Each point is reached from the start by the listed moves, each made once or not at all, plus a little noise. Is the number of moves made odd or even? Then give how often each move was made.

Moves:
(1): | -0.020 | -0.071 |  0.029 | -0.014 |
(2): | -0.001 | -0.023 | -0.019 | -0.014 |
Start: |  0.000 | -0.008 | -0.025 | -0.031 |
Points:
| -0.028 | -0.101 | -0.017 | -0.062 | => even (1, 1)
| -0.018 | -0.079 |  0.005 | -0.046 | => odd (1, 0)
|  0.002 | -0.031 | -0.047 | -0.044 | => odd (0, 1)

Moves:
(1): |  0.011 | -0.002 |  0.004 | -0.016 | -0.036 | -0.040 | -0.019 |  0.048 |  0.022 | -0.022 | -0.016 |  0.017 |  0.023 |
(2): | -0.065 |  0.002 |  0.000 |  0.034 |  0.019 |  0.034 | -0.021 |  0.068 | -0.040 |  0.016 |  0.012 |  0.012 |  0.026 |
(3): |  0.001 |  0.004 | -0.047 | -0.018 |  0.006 |  0.008 |  0.010 | -0.007 |  0.020 |  0.003 | -0.006 | -0.004 |  0.013 |
(4): | -0.039 | -0.038 |  0.036 |  0.027 |  0.055 | -0.003 | -0.006 |  0.001 | -0.059 |  0.054 |  0.003 | -0.019 | -0.013 |
(5): | -0.007 |  0.033 | -0.006 |  0.009 | -0.006 | -0.019 | -0.041 |  0.028 | -0.007 |  0.004 | -0.034 |  0.019 | -0.013 |
(6): |  0.005 | -0.023 | -0.021 | -0.029 |  0.024 | -0.047 | -0.009 | -0.034 |  0.033 |  0.014 |  0.097 | -0.026 | -0.020 |
(7): | -0.009 |  0.033 | -0.068 | -0.017 |  0.033 |  0.055 |  0.069 | -0.041 |  0.019 | -0.019 | -0.023 |  0.032 |  0.015 |
(8): |  0.010 | -0.002 |  0.023 |  0.005 | -0.009 |  0.008 | -0.012 |  0.048 |  0.017 | -0.001 | -0.005 |  0.017 |  0.011 |
(9): |  0.010 | -0.030 |  0.037 |  0.030 | -0.050 |  0.003 |  0.005 | -0.031 |  0.029 | -0.013 |  0.025 |  0.018 | -0.024 |
(10): | -0.010 |  0.009 | -0.014 | -0.030 | -0.009 |  0.034 |  0.033 | -0.033 |  0.026 | -0.006 |  0.014 |  0.002 | -0.006 |
(11): |  0.042 |  0.003 |  0.043 |  0.012 |  0.010 | -0.059 |  0.008 | -0.100 | -0.043 |  0.045 | -0.053 | -0.030 |  0.006 |
Start: | -0.029 | -0.037 | -0.015 | -0.013 | -0.029 | -0.012 | -0.017 | -0.013 | -0.002 |  0.000 | -0.029 |  0.035 | -0.019 |
Points:
| -0.105 |  0.033 | -0.082 | -0.029 | -0.037 |  0.063 | -0.016 |  0.107 |  0.040 | -0.029 | -0.080 |  0.137 |  0.044 | => even (1, 1, 0, 0, 1, 0, 1, 1, 0, 1, 0)
| -0.072 | -0.073 | -0.059 | -0.042 | -0.075 | -0.019 | -0.018 | -0.005 |  0.082 | -0.010 |  0.091 |  0.057 | -0.015 | => even (1, 1, 1, 0, 0, 1, 0, 0, 1, 1, 0)
|  0.016 | -0.028 |  0.035 | -0.040 | -0.080 | -0.072 | -0.005 | -0.047 |  0.024 |  0.016 | -0.086 |  0.034 |  0.009 | => even (1, 0, 0, 0, 0, 0, 0, 1, 0, 1, 1)
| -0.049 | -0.068 |  0.036 | -0.025 | -0.031 | -0.007 | -0.017 |  0.048 |  0.008 |  0.028 | -0.032 |  0.049 | -0.005 | => even (1, 0, 0, 1, 0, 0, 0, 1, 0, 1, 0)
| -0.070 | -0.060 |  0.039 |  0.046 |  0.007 | -0.082 | -0.045 | -0.023 | -0.031 |  0.079 | -0.022 |  0.076 | -0.007 | => odd (1, 1, 0, 1, 1, 1, 1, 1, 1, 0, 1)
| -0.123 |  0.048 | -0.107 | -0.016 |  0.008 |  0.101 |  0.028 |  0.012 | -0.010 | -0.004 | -0.052 |  0.098 |  0.004 | => even (0, 1, 0, 0, 1, 0, 1, 0, 0, 1, 0)
